Each row is a point. Any point is a mix of the corners, with weights that add up to 1. It lies inside the corners' shape when no weight is negative. Say inside or outside, and name the corners with a negative weight.

Corners:
(1): [95, -15]
(2): [6, 36]
(3): [-67, -14]
Points:
[21, -21] => outside (2)
[9, 31] => inside
[7, 32] => inside
[28, 20] => inside
[-30, 29] => outside (1)
[25, -13] => inside

Corners:
(1): [-18, 2, 13, 28, -19, -53, -23, 5, 76]
(2): [-33, -3, 21, 36, -10, -9, -29, 3, -8]
(3): [-24, 26, 95, -56, -21, -13, 27, -4, 7]
(4): [-33, -23, -32, 45, -7, 33, -8, 32, -1]
(5): [-34, 33, 27, -85, 36, 8, 2, 8, -8]
(6): [-49, 4, -6, 25, -1, -23, 44, 6, -35]
(7): [-10, 34, 29, -43, -27, 25, 13, -49, -30]
(8): [93, -83, 64, 17, 3, 9, -20, 7, 37]
(9): [-40, 14, -27, -23, -28, -26, 8, 32, -50]
(10): [-38, -83, -19, 40, 5, 26, -19, 14, 16]
Points:
[7, -15, 35, -12, -3, -9, -4, 3, 10] => outside (4)
[-39, 17, 13, -18, -11, 1, -5, 0, -2] => outside (6, 8)
[-20, -26, 21, -4, -19, 23, -7, 1, -18] => outside (1, 5, 6)
[-45, 13, 0, -10, -12, -6, 7, 6, -19] => outside (8)
[-17, -9, 36, -11, -1, -16, 8, -4, 31] => outside (2, 4, 9)
[-27, 12, 30, 5, -7, -25, 2, 17, 5] => outside (7, 10)

Corners:
(1): [30, 48, 8, 5, 2, -44, -34, 30, -1, -57, -3, -34, -6, 23, 8, 2, -31, 23, 2, 17]
(2): [-6, 7, -23, 6, 12, -12, -41, -14, 7, 21, 41, 55, 17, -46, 32, 68, 11, 11, -7, 30]
(3): [6, 33, 6, 39, -17, -26, -2, 13, -59, -32, 35, -82, -12, -33, 25, -1, 11, 26, -7, 6]
(4): [-33, -11, 80, -23, -13, 33, 6, 28, 54, 84, -76, -11, -50, -18, 20, 20, 8, 7, -48, 12]
(5): [-18, 41, 3, -2, 67, -6, -9, -28, 11, -33, 61, 13, 57, 24, 29, 28, -5, -3, 7, -39]
(6): [-46, -29, 53, -27, -9, 56, 6, 32, 14, 49, -52, 24, -48, -49, -15, -16, -17, -21, 13, -20]
(7): [-57, -13, 57, -25, -45, 42, 5, 44, 47, 33, -84, 4, -43, -57, 40, -16, 7, 7, -8, -16]
(8): [35, -30, 0, 34, -17, -11, 0, 17, 35, -10, 12, 16, -12, 12, 33, -7, 57, 12, 25, -28]
(9): [39, 53, -48, 55, 38, -19, -20, -25, -27, -8, 0, 23, 30, 31, 43, 23, -11, -12, -33, -21]
(10): [-46, 33, 16, 12, -33, -11, 18, 25, -23, -60, 26, -22, 11, 16, -20, 27, 37, 43, 22, 21]
(11): [18, 19, 4, 50, 48, 21, -95, -59, -5, -27, 37, -2, -2, 28, 31, 16, 12, -20, -24, 9]
(12): [-57, -14, -9, -24, -48, 52, 22, 40, 64, 61, -40, -53, -28, -51, -4, 3, 0, 15, -3, 37]
(13): [27, 16, 18, 28, 33, 43, 26, -14, 10, -66, -25, -28, 12, -23, -7, 35, 4, 15, 2, -21]
(14): [8, 18, -16, -22, -1, -6, -19, -92, 20, -6, 43, 32, -29, 35, 21, 36, 4, 33, -17, -25]
(15): [-23, 14, 11, 62, 25, -34, -18, -68, 39, -24, 35, 18, -8, 19, 23, 19, -36, -12, 2, -35]
(16): [-45, -32, 32, -14, -75, 59, 38, 29, 34, 24, -17, -22, -6, -12, 18, 30, -29, -28, 11, 21]
(17): [-2, 17, -18, 10, -11, -16, -30, 23, 0, -48, 21, -21, 15, 21, -6, 70, -5, -12, 4, -53]
(18): [37, 65, 14, 47, 13, 14, -54, -47, -1, -15, 23, 16, 39, -20, 7, 16, 48, -29, -41, 6]
(19): [-43, -17, 31, -52, 2, 3, 28, 16, 50, 53, -90, -1, -65, -32, 30, 26, 1, -29, 7, 30]
(20): [-20, 12, -16, 1, 7, -4, 28, 27, 25, -54, 38, -2, -14, 2, -4, 28, 17, -6, -31, -5]
(21): [3, -41, -18, 18, -19, -36, -18, 2, -9, -40, 20, -38, 52, -7, -2, 23, 17, 23, -7, -19]
Points:
[-16, 5, 11, -1, 12, 14, 9, -17, 13, 2, -4, 18, 5, -19, 17, 41, -12, -21, -17, -28] => outside (1, 8, 10, 11, 12)
[-14, -8, 10, 7, -12, -8, -21, 18, 21, 8, 0, -22, -3, -22, 23, 24, 6, -5, -14, 7] => outside (6, 9, 10, 13, 14)
[0, 9, 6, 10, 0, -7, -11, 5, 12, -17, 7, -11, 4, 1, 15, 17, 5, 7, -1, -8] => inside
[-13, 5, 11, 5, -1, 12, -2, 0, 23, -7, -6, -2, -4, -7, 10, 22, 4, 1, -2, -6] => outside (3)
[-9, 11, 13, 11, 0, 5, -6, 10, 13, -8, -10, -11, -4, -9, 13, 18, -1, -4, -4, -1] => outside (14)
[-8, 6, 8, 8, -6, 2, -2, 5, 14, -7, -6, -4, -4, -8, 13, 19, 2, 2, -3, -11] => outside (11)
